Each row of a before or after table is a point. One or more steps were done to the points. Then noise was added and the rows were shuffled. The steps act on columns, c1 being the first. What was done? A step turns or swaps two columns, mirrors them in a line or flattens them onto one, adds a multiple of one to another, or multiplies or shifts one. Angles are multiples of 10 degrees, from the lower column toward the higher: turns from -170 to 170, lines from 10 to 170 but not 90. Use the fewest steps. Two steps may share a column if one is a turn and the other turns, adds or multiplies; they go together, in the order done. Otherwise the lowest column goes first.
(in the rows, 128 means zero)

Before, 13 rows:
[[ 78 143]
 [229 109]
 [117  35]
 [ 87 137]
 [141  86]
 [101 121]
 [104 152]
 [106 118]
 [170 144]
 [ 86  35]
 [ 91 146]
 [ 91 101]
 [142 153]]
After (13 x 2):
[[162 126]
 [134 100]
 [ 78 206]
 [106  88]
 [139 174]
 [145 153]
 [140 149]
 [167 138]
 [100 224]
 [ 91 151]
 [ 38  77]
 [175 149]
 [165 149]]
Steps: turn c1 and c2 by -140 degrees

Before (12 x 3):
[[120 145 106]
 [123 151 183]
 [105  71 121]
 [147 148 150]
 [116 151 165]
 [107  20 161]
 [122  72  88]
 [212  90  52]
 [103 126 181]
 [111 157 186]
 [197 104 153]
 [189 152 125]]
After (12 x 3):
[[109 207 178]
 [189 201 129]
 [118 192 111]
 [103 177 183]
 [144 194 151]
 [108 122 126]
 [119 200 180]
 [118 207 172]
 [210 146  50]
 [125 122  89]
 [114  68 150]
 [198 158 149]]
Steps: shift c2 by 50

Before (8 x 6):
[[ 98  98  61 196 134 146]
 [191  92 152 178 136 100]
 [139  72 164 105  97  98]
 [170 187  97  69 132 127]
 [104 146  77  83  99  29]
 [183 196 169 121 152 144]
 [106  94 143 143 160  23]
 [126 189  85 104  79 117]]
After (8 x 6):
[[ 94 169 123 149  93 107]
 [105 120 127 125 149 121]
 [159 165 121 142 105 117]
 [133  96  98 118 167  35]
 [186 188 133 153 108 159]
 [ 95 130  89 119 125  28]
 [117  69 118 111  98 116]
 [181 115 113 120  98 112]]
Steps: turn c1 and c5 by -40 degrees; flatten c2 and c4 onto the line at 20 degrees; flatten c3 and c6 onto the line at 70 degrees

Before (14 x 9):
[[110 138 184 176  81 132  89 156  85]
 [170 151 178  94 109 144 162 216 128]
 [162 116 117  93 161 143 102 145 153]
 [113 110 216 139  83 125 123 116 173]
 [141 131 125 138  62 168 123 106 154]
 [107 135 152  87 144 145 120  87 109]
 [129 133 102 103 130 124  69 157 150]
 [117 106 141 183 131  95  99 107 100]
 [168 105 117 121 113 118 108 171 150]
 [141 140 111  97 219 139 120 215 122]
 [ 77 116 132  85 125 101 129 160  69]
 [133 134 138  88 160 160  80  79  70]
 [156 180 125 165  71  63 163 162 142]
 [167 127 117 183 173 143 128 123 177]]
After (14 x 9):
[[171 151  84  93  68 138 162 195 102]
 [142 140 130  97 164 117 120 250 146]
 [167 127 124 183 170 167 128 145 161]
 [107 135  99  88 162 113 120 101 116]
 [161 116 124  93 149 145 102 159 156]
 [118 106 144 184 141 113 100 111  89]
 [110 139  89 177  72 102  88 130  76]
 [134 133  98  87 180  68  80 102 120]
 [113 108  75 140  95 194 124  95  78]
 [168 106 143 121  93 149 107 160 137]
 [140 132 100 138  82 143 124  77 164]
 [ 77 116 146  85 109  79 128 154  89]
 [130 132 149 103 116 143  69 155 152]
 [155 181 179 165  63 154 164 129  95]]
Steps: turn c3 and c6 by 130 degrees; turn c6 and c9 by -70 degrees; turn c5 and c8 by 30 degrees

Before, 8 rows:
[[133 158 147 139  97 205 144  68 123 126 186]
 [152 206 155 103 193 144 147 127  96 112  98]
 [129 121 162 159  95 148 175  86 173 144 125]
 [128  91  56 105  85  96 140 110 192  61  49]
 [112  85 121  57 119  95 109 143 149  69  76]
 [ 84 112 101  96 123 154 140 181 151 135  99]
 [ 78 170 114  77 128  79 121 166 115  94  92]
 [164 136 133 126 111 160 201  75 123 136 191]]
After:
[[ 98 158 168  78 106 136 186  77  94 134  93]
 [ 91 145 111 124 194 203 144 125 111 110 175]
 [135 205 149 112  92 155 137  67  84 119  95]
 [107  93  91 199 118  82 146 142 168  75 149]
 [147 156 117 174 118 110 164 182 177 140 126]
 [114  98  99 136  88  91 158 109 246  65 133]
 [152  83 118 190 128 167 152 165 143  93 161]
 [148 146  81  75  91 123 159  85 118 150  97]]
Steps: turn c1 and c4 by -150 degrees; turn c4 and c7 by 30 degrees; swap c2 and c6; turn c9 and c11 by -130 degrees; turn c3 and c9 by -130 degrees

Before (8 x 14):
[[150  65 116  62 130 142 187 110 153 149 200 131 169 175]
 [ 94 156 198 117 130 157  73 109 157  74  77  85 163  79]
 [112 141 184  43  47 165 101  88 100 165  86 190  76  78]
 [ 89  37 132 171 135  94 152 116 100 101 190 189 130 190]
 [133 146 163 158 100 172 187 124  82 160 195 148 141 180]
 [168 165  96  42  97  93 189 181  89 147  83 109  89 129]
 [148 168 184 129 112 120 130 121 145 134 179 100  91  73]
 [118  64 113  68 125  71  83 160 125 186  73  76 162  91]]
After (8 x 14):
[[ 92 170 182 129 117 119 134 125 142 135 180 131  91  72]
 [185 140 183  41  46 161  92  85 111 167  87 106  77  77]
 [143 142 164 162 102 170 166 125  62 164 197 112 136 183]
 [117 160 200 119 130 156  82 111 170  76  77 182 165  77]
 [119  64 115  63 123 146 186 109 136 149 198 114 169 172]
 [198  37 131 167 134  93 140 119  91 103 188 119 134 187]
 [ 91  63 119  67 124  74  82 157 142 185  72 164 162  90]
 [ 84 166 103  35  93  90 172 183  72 146  86 112  85 131]]
Steps: turn c1 and c12 by -130 degrees; turn c7 and c9 by -20 degrees

Before:
[[168 101 125 122 108 149 107  85  53 130  97 124 117  66  77  23   7 134
  138 129]
 [ 78 172 153 141  93  79 105 132 117 146 111  95  96 154 124 130 148 163
  156  42]
 [165 157 169 134 145 150  66 166 100 103 115 111 191 101 127  31 106  55
  116 129]
 [176  85 177 123 143 203 123 189 127 112  83  84 103 126 103  44  61 104
  131 131]
 [108 125 134 123 120 108  75 143  89 103 125 117 122 156  51 185 216 150
   99  30]
 [133 158 126 150  93 183  84 202 132 198 106 168 166 161 137 152  62 109
   61 156]
 [147 115 178 150  98 148 140 143 146 175  44 132 169 173 105 135  99  46
   71 183]
 [136 184 107 144  63  68  59 143 178 100 112  97 107 154  76 145 225 194
   84  57]
 [104 165 134 163  41 100 129 157 118 128 214 151 120  95  87  96 236 160
   99  57]
 [113 186 134 122  69  97  72 114  91 124 179  80  45 162 113 145 207 152
   86  99]
 [129  93 128 133 168 148 114 118 125 130 120  75 138  58 127  95  54 130
  128 170]
 [119 131  65 113 149 143 138 160  80  60  50 100  79 101 154  55  92  97
  138 155]
 [123 118 166 157 170 167  87 131 110  83 104 170 143 139 129  19 122 144
  111 166]]
After, 13 rows:
[[144  76 111 151 101  42 137 148 151 180  42  89 167 170 102 129 102 149
   67 183]
 [175  45  99 125 151 103 120 199 125 113  88  63 101 123  99  46  55 200
  130 128]
 [115 143 119 125  71 157  72 113  90 124 177  98  49 158 109 147 205  90
   95 104]
 [ 82 130 108 142  90 161 102 129 117 145 105  95  92 156 126 132 150  75
  159  44]
 [131  56  76 136 174 137 112 114 126 134 117 102 138  54 127  96  58 143
  128 165]
 [104 129 191 157  46 159 123 157 118 121 221 131 125  90  91  94 233 100
   95  60]
 [133  80 169 157 164 144  79 131 107  80 101 120 146 141 124  21 119 164
  109 169]
 [162 114 127 135 145  59  65 167 104 105 121  86 190 109 119  32 108 153
  120 128]
 [109  82 122 124 120 154  77 138  87 106 133 116 116 159  55 179 214 114
  103  30]
 [124  87  29 110 150  95 136 162  81  55  50 170  82  95 148  58  97 141
  145 154]
 [167  55 105 119 108 141 110  77  51 131  97 139 114  58  80  26   8 147
  141 132]
 [134 143  80 141  66 197  58 143 179 100 109 132 106 156  76 150 224  69
   80  59]
 [128 118 144 145  88 107  89 198 131 199 101 151 169 155 134 145  64 179
   61 160]]
Steps: shift c2 by -40; turn c3 and c12 by -60 degrees; add 0.5 times c11 to c3; swap c6 and c18

Before:
[[112 138 111 142 109 106 121 130 119 122 105 131 104 142 121 120 108 114
  125 102 133 126 137 165]
 [136 118 151 140 115 109 131 110 105 109 126 115 129 124 130 134 101 126
  149 130 129 129 117 123]
 [127 120 118 134 113 125 129 128 126 137 133 142 110 127 124 122 110 126
  124 128 120 157 137 135]
 [129 137 127 122 114 128 114 133 149  95 144 113 119 135 138 125 129 121
  113 132 110 132 149 122]
 [144 127 140 122 134 124 110 123 113 140 129 161 138 127 148 128 127 136
  126 114 136 128 166 162]
 [140 133 139 124 119 109 115 127 133 126 144 135 136 148 126 125 141 135
  112 123 166 127 120 130]
 [145 132 127 139 125 121 146 110 143 124 139 114 132 137 131 105 112 140
  138 117 137 117 142 146]
 [145 127 121 140 106 132 116 134 122 138 120 136 125 158 154 110 125 113
  135 130 145 131 156 127]
 [124 165 166 121 136  97 103 133 132 124  99 127 141 134 136 143 154 133
  112 130 117 133 143 117]
 [ 99 111 167 122 121 135 110 125 149 121 119 116 143 122 129 117 119 126
  126 100 128 128 146 126]
 [109 147 117 138 108 154 133 116 135 131 135 125 120 145 135 115 116 116
  135  92 110 132 122 110]
 [144 143 116 130 111 154 125 120 116  94 114 113 110 107 134 128 140 120
  147 116 123 108 134 144]]
After:
[[113 127 111 142 109 108 121 132 119 123 106 130 104 112 120 119 115 119
  125 212 133 127 136 165]
 [110 123 118 137 108 153 133 103 135 131 135 126 120 113 135 116 119 117
  135 249 110 131 122 110]
 [130 117 127 122 115 128 114 139 149  96 144 113 119 120 137 125 128 124
  113 126 110 133 148 121]
 [144 134 140 122 135 124 109 118 113 139 128 162 138 133 149 129 127 125
  125 168 136 129 166 162]
 [145 119 116 130 110 154 126 113 117  93 114 113 112 134 135 125 137 149
  147 177 122 108 135 145]
 [127 135 119 135 113 125 130 128 127 137 133 142 109 128 124 121 115 130
  124 120 119 156 136 135]
 [124  93 166 121 136  98 103 138 132 123 100 128 141 127 136 143 147 121
  112 160 116 132 145 117]
 [145 129 121 140 105 132 117 140 121 137 121 136 126 103 153 112 126 106
  135 120 146 130 155 127]
 [ 99 154 167 120 121 136 111 122 149 123 119 115 143 130 130 115 122 135
  126 190 128 130 147 127]
 [140 126 139 124 119 110 115 125 133 126 144 135 136 124 126 126 137 108
  113 146 166 128 120 131]
 [135 136 150 141 115 110 133  91 105 108 126 115 130 129 131 135 108 133
  149 112 129 129 117 123]
 [144 128 129 139 125 120 146  92 143 124 139 114 132 130 130 105 117 116
  138 162 138 116 141 147]]
Steps: turn c2 and c20 by 160 degrees; multiply c20 by 3; multiply c8 by 2; multiply c18 by 0.7; turn c14 and c18 by -120 degrees; multiply c17 by 0.7

Before (10 x 48):
[[118 142  72 145 166 104 173 167  92 172  79 102 184 155 136 142 107 174
  126  99 134 182 175 140 169 104 189  72 128  63 179 195 117 119  63  98
  156 171  61  91  71 144 127 126 163 109 123 154]
 [113  81 105 178 110 104 177  93 102  92 104  82 123 140  69 131 112 130
  139 105 101  86 111 118 154 151  89 110  49 145 120  96 121 160 160 100
  165  81 126 146 174 144 134  80 105 128 201 137]
 [134 134 128 135 129 160 118 147 158 138 185 135 145  93 126 158  81 175
  143 136 183 136 197  46  95 112 152 123 130 111 156 120 121 159  78 172
   91 158 159 103 132 134 123 123 165 165 140 124]
 [ 91 135 109 172 148  81 149  99  95  85 117  95 112 130  82 110 178 116
  106  77 128 122 131 155 134 154  98 103  81 118 153 105 111 147  80 118
  149 108  97 127 161 144 153  49 104 117 184 174]
 [161 149 116 139 131 137 111 111 157 154 157 153 147 112 143 143  86 191
  143 119 171 144 164  77  86 146 126 158 108 128 154 137 132 116 123 205
  124 192 127 139 120 159 118 101 136 170 109 123]
 [102 102  76 204 119 118 167 101  88  77 120 107  94 131  70 104 136  98
  136  98 132 139 115  95 144 211 102  81  68 133 146 113 121 141 102 140
  109 102  78 127 137 137 150  49 123 107 169 145]
 [111 140  92 144 153 103 185 160 109 172 104 115 134 138 161 155 133 148
   87  95 155 161 116 112 131  99 171  69 173  78 154 189 141 130 133 123
  180 154  91 102  84 146 105 140 143 108 120 205]
 [154 166 122 160 130 115 155 151 146 156 135 133 139 131 117 163 102 156
   94 101 170 171 166 150 139 132 144  91 157  78 180 169 122  95 126 111
  113 166 103 103  94 159  93 129 159 109 130 157]
 [158  98 154 154 109 123 107 104 177 122  94 124 109 146 117 122 102 167
  196 155 155 124  95  93 161 106 121 161 108 149 109 111 160 214 176 144
  101 135 182 163 170  77 161  96 119 161 170  93]
 [122 116 128 167 144 148  82  87 165 104 109 133 123 133  85 155 105 190
  163 164 147  74 134  69 132 143 126 176  86 144 101 116 128 163 183 183
   58 148 196 165 147  83 171 131 121 171 166 112]]
After:
[[114  81 111 158  96 104 178  99 134  90 106  81 123 144  65 131 109 132
  147 101 102  87 111 117 154  99  90 105  50 143 118  94 123 160 162 104
  167  84 125 149 180 152 138  79 116 128 205 104]
 [ 96 134 107 134 181  81 144  97 137  84 119  97 107 130  79 106 183 119
  109  78 128 125 130 153 125  82  98  99  79 120 159 102 111 149  81 117
  150 107  99 127 161 145 155  52  92 120 185 131]
 [115 141  70 130 167 107 167 164 167 171  82 102 180 152 134 144 105 176
  125  99 139 178 175 143 166 129 184  76 127  65 183 188 116 119  59 100
  152 166  61  92  71 141 126 124 145 104 118 128]
 [102 102  74 161 105 120 174 100 105  71 121 107  89 130  74 107 137 103
  137 100 134 139 112  97 146  39 101  85  64 141 150 118 125 139 104 134
  108 107  78 130 133 139 152  51 119 107 168  96]
 [121 114 128 154  88 151  84  86  93 102 109 135 121 132  78 156 103 189
  160 164 150  75 136  67 133 137 120 175  82 140 104 115 130 161 187 187
   61 148 200 163 148  83 176 129 136 171 165 101]
 [166 149 119 134 109 135 108 112  94 153 156 152 149 105 145 147  85 191
  138 121 175 141 163  79  85 133 129 156 106 131 160 138 137 113 118 201
  128 191 122 132 123 160 119 103 131 176 110 117]
 [112 138  95  96 212 105 180 168 159 167 104 116 140 132 164 159 133 146
   91  92 157 163 119 114 131 134 172  69 175  86 147 187 141 131 132 124
  182 150  86 104  86 149 103 141 145 108 121 152]
 [160 106 155 157   8 122 109 104 105 122  97 127 112 148 117 119 102 168
  191 153 157 125  98  96 158 167 118 166 112 145 108 111 154 212 177 142
  106 131 184 165 171  71 166  96 132 159 168 106]
 [138 134 136 141 111 161 121 147 115 135 186 139 145  88 124 160  78 173
  147 135 186 139 196  46  93 159 157 126 126 109 159 118 120 152  79 172
   98 154 158 101 126 133 121 119 151 165 139 129]
 [157 164 123 131 178 116 156 155 115 157 133 136 138 131 113 164 105 156
   92 103 173 168 170 151 140 132 147  86 156  76 179 168 125 103 123 113
  119 160  99 102  94 156  98 132 154 113 130 124]]
Steps: flatten c4 and c48 onto the line at 140 degrees; add -1.5 times c19 to c5; turn c9 and c26 by 140 degrees; add 0.3 times c35 to c45

Before (11 x 64):
[[122 107 173 158 200 130 157 109  70 152 109 143  95 118 147 119 115 123
  142  58 143 158 151  75 173 109 152  96 123 119 108 120  92  96 147 156
   63 146 130  73 114  73 130 133 136 138 100  65  66 103 134 121 187  96
  171 140 157  90  88 137  67 169  88 174]
 [154 166 151 136 191 135 126 129 104 161 112 103 136 169 178 132 193  86
  135  67  94 118 186 133 122 123 129 154 166 129  68 106 109  85 148 163
  147 123 167  68 109  70  93 177 124 158 104  72 129 117 142  86 113 127
  161 150 104  95 112 114 102 198  84 173]
 [127 117  67 125  97 152 196 159 208 165 125 175 120 114  87 131  88 114
  103 158  53 110  90 172 126 131  97 159  67  84 186 186 156 131 134 123
  223  99  43 125 158 157 167 104 144  81 131 171  87  97  23 159  69 132
  105  85 213 130 170  82  88 125 166 159]
 [138  39  56 111  96 148 194 217 166 127 114 176 130  56  56 179  40 107
  129 169 145  94  41 143 139 161 122 148  90  65 137 191 187 144 128 149
  194  79  36 154 135 163 162 157 134  81 170 167 157  83  40 114  82  84
   57  78 176  87 185 100 130 123 159 188]
 [178 152 158 158 206 115 138 125  79  48  99 137 130 144 153 120 137  68
  125  61 114 161 176 150 107 133 142 137  87 151  44 137  71 107 144  93
  119 192 127 116 176  96 142 115 129 124 105 121 115 122 174 105 173 125
  154 136 131  86  80 115 129 170  96 207]
 [120 149 157 157 196 164 155 101 123 115 100 120 117 156 145 135 140 125
  148  91 156 125 142 111 132 117 138 123 149 145  58 151 100 117 161  86
   86 121 114  64 112  76 126 136  92 158 132 119 167 180 132 122 127 163
  118 132 153 103 137 160 126 197  95 131]
 [160 120 126 150 174 117  70  93 161 239 140 135 198  66 127 106 125 145
  199 124 151  82 135  89 162 109 159 137 123 106 173 149  97 188 112  50
  121 149 123 142 209 128 161 156 149 114 144 126 132 114 153  47 249 136
  197 174  93  60  85 128 154  90 205 216]
 [136 116 106 140  87 151 198 182 196 181 166 155 183  82  69 179  68 140
  149 142 137 123  50 167 171 169 127 134  33  77 185 178 108  73  99 113
  175  44  89 128 188 154 135 138 100 102 146 137 130  94  76 122  97  98
   87 136 192 112 191  61 130 165 187 130]
 [182 128 138 162 181 116 119 141 105  87 117 126  81 119 166 112 141 132
  153  55 128  89 135 148 133  94 134 113 153 127 100 146  99 125 146 134
  109 139 155 155 116  70 131 105 117 125  90  92 106 123 133  87 136 165
  173 171 105 100 161 117 158 147 119 132]
 [178 135 119 130 203 153 149 123 117 122 116  86  93 106 180  52 125 110
  191 112 127 130 164  90 116 128 167 148  99 147  84 107  88 110 134 108
  114 157 169 112 120 118 103 119  84 143 106 139 128 126 114  74 185 139
  163 127 135  97 118 135 120 202  78 174]
 [137 149  84 151 231  93 163 103  72  96 117  87 109 173 129 127 112 116
  152  49  96 138 152 122 100 101 153  93 170 139 106  97  38 116 173 156
   94 135 134  86 127 103 108 136 126 146 117 100 126  87 140 128 142  91
  164 105 143 124 118 128 123 154 110 168]]
After:
[[144 110 111 143  89 149 201  74 195 136 166 157 179  80  66 183  67 138
   94 156 140 119  48 170 154  98 126 144  37  80 179 177 107  76  98 110
  178  45  87 125 193 156 134 141 101 103 149 136 137  91  73 120  98 105
   88 138 190 112 186  20 132 159 180 124]
 [140  29 109 112 101 146 192  48 162 133 114 172 134  56  55 182  39 110
   86 169 142  97  47 140 118 127 127 188  87  65 135 196 184 142 127 149
  194  75  41 153 137 162 159 156 135  76 167 167 156  83  41 111  86  83
   60  78 178  87 184 100 131 123 157 190]
 [167 164 150 152 209 113 134 130  78 134 102 140 127 144 150 116 136  65
  122  59 113 163 172 145 145 134 141 124  89 151  44 138  75 106 145  93
  114 188 134 116 177  99 137 116 131 118 108 126 111 123 173 109 172 128
  154 134 128  87  78 117 124 177  99 210]
 [174 127 134 161 178 120 118 106 104 133 121 132  80 122 162 115 141 138
  167  65 123  83 133 148 164 138 141 115 151 123  95 143 104 125 142 132
  108 142 153 151 115  73 133 102 116 126  91  90 107 125 130  83 131 169
  174 172 105  95 165 154 159 149 118 133]
 [178 124 133 144 178 117  68 136 155 131 141 137 199  70 127 105 123 144
  189 143 151  83 136  94 155  83 153 144 123 110 175 146  97 188 112  50
  121 150 129 136 208 128 156 158 151 110 151 122 131 110 151  47 246 138
  196 173  93  65  85  76 154  90 205 217]
 [127 110  72 149 230  96 167 141  74 133 115  79 109 171 127 124 107 118
  169  48  95 136 150 122 144 121 154  98 169 143 103  93  41 117 175 155
  100 133 135  86 130 100 109 134 126 142 112 100 123  86 135 129 138  93
  165 106 141 127 120 138 130 158 107 163]
 [158 180 129 131 191 140 124 123 106 133 108 103 137 175 178 133 190  86
  136  71  94 118 191 134 155 125 129 135 163 125  69 106 107  88 152 161
  153 124 166  68 107  69  89 176 131 161 103  75 133 115 144  85 110 128
  161 147 102  97 116 113 103 203  84 180]
 [173 133 113 123 207 149 151 108 119 136 121  89  95 105 183  49 127 114
  170 111 129 129 161  90 129  81 161 148  99 150  83 105  88 108 137 109
  112 155 175 112 124 118 105 120  83 143 102 137 127 127 110  74 187 137
  168 125 139  92 120 158 120 201  73 169]
 [128 121 173 158 203 127 160 144  66 126 106 142  91 116 145 122 122 120
  154  89 146 153 154  66 199 130 150 104 123 116 111 120  92  99 149 163
   60 144 124  69 117  72 135 135 143 134 105  68  65  96 140 127 184  95
  171 142 157  85  87 156  62 172  94 170]
 [118 153 141 156 197 164 161 142 119 128  98 119 118 151 151 137 138 126
  152 101 151 125 141 111 147 116 139 116 141 146  54 153  97 114 160  90
   80 120 114  65 114  75 118 137  91 155 136 118 163 175 129 125 127 164
  119 136 154 107 134 168 129 199  97 134]
 [131 101  82 123  96 146 199 106 209 125 121 179 118 119  80 130  91 115
  108 149  54 116  90 173 110 159  94 174  66  83 187 189 155 129 138 122
  231  98  47 128 157 160 170  98 144  85 128 171  83  95  23 156  78 131
  101  86 209 134 168  85  84 125 166 157]]
Steps: flatten c1 and c10 onto the line at 10 degrees; turn c2 and c3 by -30 degrees; turn c2 and c28 by -20 degrees; turn c8 and c19 by 160 degrees; turn c19 and c26 by 130 degrees; add -0.7 times c13 to c60; turn c20 and c25 by -30 degrees
